Every row gives one point. A path goes straight from each point to the next, and from the last back to the first. The post is the endless flat space through its rows: a point in 2 columns, a line in 3, a plane in 4, and so on, so that a path can go around it. Count how often the path circles the post. Going back the other way cancels.
(in the rows, 128 means zero)

Post:
[[141 104]]
Path, 22 rows:
[[140  56]
 [152  67]
 [192 134]
 [160 180]
 [107 116]
 [131  76]
 [180  66]
 [152  66]
 [213 139]
 [146 173]
 [172 124]
 [166  56]
 [105  63]
 [141  63]
 [164 100]
 [181 188]
 [ 84 161]
 [110  50]
 [ 87 118]
 [118 111]
 [124  68]
 [164  72]]
Times around: 2

Post (2 x 3):
[[ 91 150 189]
 [134 123 113]]
Path (21 x 3):
[[151 197  97]
 [ 73 155 159]
 [126  86 110]
 [192  79 118]
 [202 151 122]
 [133 205 108]
 [ 42 154 138]
 [111  86 112]
 [124  95 208]
 [ 91  94 193]
 [159 126 180]
 [147 197 144]
 [ 57 166 197]
 [ 99 110 108]
 [115  91 198]
 [148 142 168]
 [146 152  96]
 [ 30 190 166]
 [ 69 112 169]
 [133  97 189]
 [110 179 224]]
Times around: 4

Post, 5 rows:
[[132 111 135 138 109 197]
 [172 117 130 129  43 153]
 [143 128 166  88 167 104]
 [118 155 166 172  91 155]
 [145 140  37 129 153 114]]
Path:
[[206 113  79 102 172 149]
 [191 142 161  89  67 147]
 [155 125 170 119   9 183]
 [ 84 100  78  98 175 178]
 [ 73 128  91 206 119 125]
 [106 155  73 203 161 169]
 [160 183 152 177 118 146]
 [123 141  54 126 190 205]
 [108 188 144 102  85  81]
 [ 73 152  67 112 141 150]
 [ 99 101  64 118  82 140]
 [168  69 136 137  73 105]
 [166 106 154 148 165 188]
 [179 130  81 104 158 164]
 [162 159 121 100  60 148]
 [114 101 119  50 141 127]
 [105 104 163 116 126 114]
 [110 134 116 183 120  55]
 [154  98  79 162 121 120]
 [162  74 163 112 175 182]
 [149  81 159  93 133 128]
 [108 127 158 121 169  86]
 [155  63  83 105 219 108]
 [208 113 145 117 124 173]
 [173 134 171  79 132 162]
 [125 188 201  90  65 101]
 [ 98 182 100 187  98 171]
 [134  66 159   7 121 177]
 [104  83  79 154  53 154]
 [157 113 123 116 152 109]]
Times around: 4

Post (8 x 9):
[[136 123 134 142 116 101 151 110  99]
 [154 122  86 126 146 145 103 134  72]
 [126 171  90 189 128 166 158 131 163]
 [128  16 186  85 127 162 152 169 150]
 [104 144 127 157 169 134 136 107  87]
 [ 47 205 114 126  97 136 115 104 183]
 [151   7 166 124  78 201 118 111 150]
 [ 83 166 163 145 104 140 129 180  91]]
Path (30 x 9):
[[135  96 154 153 175 116 184 222 112]
 [148 177  65 154 216 139 102 172 161]
 [105 119 214 131  84 172 114 177  99]
 [ 70 172 177 116 110  73 224 107 130]
 [159 115 159 179 131 132 201 111 111]
 [123 198 122 115 185  73 117 129  88]
 [157 152 129 122  86 164  96  99  87]
 [116  66 183  81 142 139 171 162  81]
 [ 98 150  70  66 124  55 179  93 162]
 [158 133 101  98 101 124 109  48  66]
 [184 150  96 126 221 106 146 102  63]
 [152 189  89 193  69 153 142  98 132]
 [170   7 104  48 116 154 138 130  74]
 [146  75  87 172 121 196 135 115 116]
 [ 48 163 151 196  93 159  92 121 154]
 [216  98 108 193 141 160  74 150  70]
 [202 109 122 172 195 161 136  86 120]
 [ 27 136 169  67 125 178 117 107 153]
 [ 99 160  99 149  70 104 173  64 112]
 [ 94 111  92 180 108 170 153 172 141]
 [ 67 161  63 168 135 196  84 111 114]
 [ 92 125  73 122 105 175 100 211 106]
 [115 130 137 213 129 167 151 211 172]
 [123 129 207 198 143 178 126 149 146]
 [131 201 109 143 157 205  93 167 146]
 [108 151 183 131 103  99 148 126  74]
 [ 99  76 128  64 108 172 117 118 146]
 [112  83 108 133  83 169 100  94 134]
 [143  65 118  89 166 103 143 150 125]
 [100 136 148  97 152  67 113 145 166]]
Times around: 3

Post, 10 rows:
[[158 136 120 145 118 139 148 174 129 170 169]
 [133 110  96 125 153 160 145 105 147  83  99]
 [163  96 134 149 191  94  72 121  95  76  92]
 [141 148  96 109 123 179 163 112 119 162 193]
 [149 146  99 160 155 122 108 106 139  40 108]
 [105 150 124 108 129 136 160 116 146 159 185]
 [114 115  81 144 161 145 190  92 135 107 147]
 [ 70 109 128 160 103  90  80 162  71 142 139]
 [148 156 133 124 114 133 179 119 116 126 148]
 [154  88 149 147 157  97  82 160 100  59 119]]
Path:
[[133 165  84 170 142 132 102 109 153 133 184]
 [120 174  89 203 132 152 151 102 150 105 211]
 [174 103 122 118 214 151 124 139 148 179 157]
 [150 149 145 126 165 127 152 154 115  86 114]
 [186 133 135 162 125 124 131 116   7  55 145]
 [222  96 160 170 168 127  95 134 104  65  79]
 [152 157 120 136  86 127 171  96  92 133 134]
 [120  93  89 150 147 100 122 154 108 152 133]
 [ 97 194  31  99  70 226 139 112 131  71 143]
 [ 81 152 138  85 110 134 144 117  94 161 192]
 [216 115 200  59 168 110  96 154  93 133 210]
 [112  81 100 147 142 106  45 145 146 150 144]
 [173  56 225  97 153 109 135 129 104  91 150]
 [103 164 165 113 100 137 138 121 110 168 193]
 [131  74 105 200 145 132 168 150 170 129 141]
 [114 134 132 101 122 126 185  52 134 105 107]
 [142 157 107 144 122  84 144 107 112  91  63]
 [138 132  59 111 187 161 124 127 103 141 209]
 [119 142 158 120 173 120  98 131 101 164 180]
 [119  82 131 169 174 119 134 143 107 109 233]
 [190  85 118 156 142 129 180 109 133  93 115]
 [168 126 138  61 149 154  64 116 154 172 123]
 [126  78 101 111 135 136 130 110 137 148 163]
 [ 70 114  96 119 113 174 131  94 121 135 179]
 [ 87 216 202 191  73  58 174 119  67 130 182]
 [ 97 141 157 113 152 159 157 120  99 177 203]
 [105  61 149 219 142  96 151 151  80 103 138]
 [199 201  93 116  91 185 114  79 134 120 161]
 [135 109 117  94 119 112 122 119 173  78  85]
 [171 169 102 129 117 148 137 142 148  60 146]
 [157 160  71 140  93 175 141 124 122 117 153]]
Times around: 1

Post:
[[138 148 114 133 178 126 121  91 155 165 113 111 173  78]
 [128 152 155 152  87 125 166 105  76  75 170  89 123 167]
 [104 176 115 150 141 117 141  94 171 202  62  99 160 102]
 [120 107  98 118 184 124 127  70 176 141 116 109  79  89]
 [131  91 165  56 100  68 108 207 153 136 173 147  88  87]
 [149 141 102 168 137 100 126  80 153 173  90 135 164 132]
 [132 171 169 141  83 195 168  71 108 118 128 136 114 152]
 [132 169 115 135 202 178 129  63 128 217 101 130  99 138]
 [104  51 123 120 122 114 103 165 170 119 122 118 136 113]
 [ 91 142 140 120  95 105 116 145 127  56 157 141 146 149]
 [108 173  81 167  90 167 168 115  83 124 151 132 145 137]
 [105 152 160 219 119  87 109  56 105 137 123 116 139 113]
 [109 127 135 104  80 138  87 113 133 104 176 122 118 151]]
Path, 31 rows:
[[ 93 119 158 120  52 150 129 102 169 153 120 153  20 162]
 [120  46 153 137 102 137 112  59 148 119 153  60  75 157]
 [ 91 123 157  97 143 101 178  99 138 118  89  89 123 120]
 [ 65  83  72 198  86 192  67  89 119  75  95 118 205 217]
 [ 83  65 145 172  86 156  81 121 185 103  80  61 105 115]
 [ 59  78 117 160  81 155  78 135 175  53 142 124 124 150]
 [ 57 128 135 158 107 142 130 105 166  98 118  97 147 163]
 [ 75  84 106 123 122  86 128 143 104  95 195 122 149 103]
 [ 97 100  56 116 156 140 144  97 104  77 143  96 126 128]
 [ 86  46  89 184  88 110 131 135 137  27 118 109 141 108]
 [139 130 163 138 178  51 137 179 111  62 186 119 142   7]
 [109 178 128 167 152 142 155 102 153 141  86  91 174 156]
 [124 143 107 176 132  81  92 182 125 146 106 105 241 114]
 [109 144 119 138  63 219 132 113  77 110 127 107 146 121]
 [117  92  95 112 156  97 153 147 126 106 142  84 166 111]
 [140 126 141 132 138 156  75  71 135 173 169 215 120 116]
 [134 229 155 178  43 135 178 113  81 173 130 117 143 215]
 [149  86 134 162 109 195  63  61 128 150 171 163  85 139]
 [ 92 132 244 100  80 139 174 122 183 117  76  99  69  39]
 [116  69  63 195 219 137 123   9 134 238  37  95 128 100]
 [ 96 165  77 123  86  74 125 114 122 112 169 142 163 132]
 [ 80 139 158 159 154 131 112 130  87  94 194 170 121 143]
 [140 148  39 148 143 109 160 122 150 175 122  94 118 140]
 [128 136  87 155 109 143 117  57 222 238  44 104 133  56]
 [110 136 101 149 128 246 154  47 122 125  91 114 123 166]
 [122 134 139  90 164  59 133 166 112 173 133 106 120 143]
 [142  30 128 132 118 106  50  76 165 103 172 201 160 206]
 [136 149 195 106 108  73 159 130 191 169 101 120  85  82]
 [201  45 110 147 197 164 120  74 111 141 171  84  43 138]
 [158 197 102 143 130  99  63 115 101 178 131 152 210  93]
 [138 115  93 179  70 123  61  74 156 119 133 157  94 190]]
Times around: 1

Post (17 x 18):
[[168  90 144 158 158 127 147 110 142 139 124 117 149 147  82  96 133 102]
 [ 62  86  81  78 119  64 169 170  96  50 110  68 189 121 146 114 109 119]
 [108 130 116 129 141 138 116 140 105 128  89 105 131 135 180 188  50 125]
 [114 133 183 125 187 160  97  59  98 191 134 135 125 138 119 237 116 159]
 [ 90  96  52 102  74 113 150 139 162  88 108 110 192 138 134  87 121 117]
 [ 94 135 132 121 142 165 124  84 110 135 114 103 107 120  81 168  72 162]
 [ 97 128 107 117 128 107 134 179 169  58  77 123 190  99 105 107 140 124]
 [120  99  92 113 142 165  85  95  76 120 151 141  95  92 157 204 117 144]
 [114 140 173 163 144 167 119  39  80 158 116 169 109 135  95 203  94  92]
 [100 119 109 100  76  53 164 187 120  94 118 125 198 101 113  67 107 136]
 [162 135 134  99 149 118  83  69 118 113 102 136 131 123  64 191  84 104]
 [129 140 103 164 128  67 142  99 150 113 100 103 158 123 105  76 142 126]
 [127 161 108 163 137 151  88 131 153 172 125 112 156  92  84 121 127  60]
 [133 111 138 179 121 159  46  59  71 157 119 155  92 175 101 188 125 130]
 [222 158 181 186 139 172 124  98  76 138 135  94 170 156 115 160 130  72]
 [164 160 161 158 118 128 138 135 126 151 145  92 122 149 104 148 154  60]
 [150 110 145 113 111 116 110 111 117 142  74 111 152 120 117  93 155 102]]
Path (23 x 18):
[[146 159 150 147 114 202 126 129 149 109  95 155 149  78  62 182  74 144]
 [ 63 155  62 158 125  77 116 171 160 122 154 120 131  34  85  86  70 125]
 [139 192 107 146  26 193  54 165  67 186  98 120 100 113 227  95 112  19]
 [201 125 154 104 164 115  50 146  20  97  92 167  89 130 118 201 116  92]
 [123 134 136 132 146 125  76 139 115 106  89 149 145 118 121 119 161  85]
 [ 94 115  58 139 101 132 168  75 142  82  76 140 112 185  66 102 109 135]
 [ 67 179 162 157 201 137 135 150 209 125  84 136 139 104  69 219 107  82]
 [127 120 139 151 118 172  94 113  79 112 167  70 131  84 115 184 140  73]
 [100 203  67  87 169 170 112 106 198 104 142  93 140  88 116 167 109  65]
 [152 111   7 161 123 144  88  85 100 149 143 143  93 112 114  95  82  79]
 [128  73 158 132 150  82 209  63  63 120 148 152 143 140  96 157 107 122]
 [ 99  61 109 207 125 111 110 109 112  84 176 139 175  98 109 100 192  87]
 [ 78  83 115 119  92 147 195 111  65  89 177  99 133 184 233 118 176 106]
 [125 201 154 137 158 198 150 185 101 165 155 112 202  90 162 161  96 163]
 [152 106  70 130 113 112 110 101 124  95  63 120 134 168 117 194  70  95]
 [180  26 164 185 121 127 113  88 110 129 150 113 120 220 135 159 156 107]
 [121 148 112 140 112 183  70  77 133  97  83 122 165 151 114 139  68 117]
 [142 170 173  88 175  92 177 125 143  83  90 142 185 120  50 115  83  79]
 [163 154 221 166 170  69 145 108  59 187  94 139 113 160 113 196  98  48]
 [121 122  95 228  45 135  97 176 157 122  95 177 168 105 107 100 123 130]
 [138 172 205 127 190 162  84 141 155 179 104 117 128 122 104 224 100  71]
 [ 61 141  98 152 154 141  74  29 108  95  99 156 130 161 105 190 166 144]
 [ 95  79  72  58 141  96 116 122 161 134 113 153 131 148  88 177 134 216]]
Times around: 5
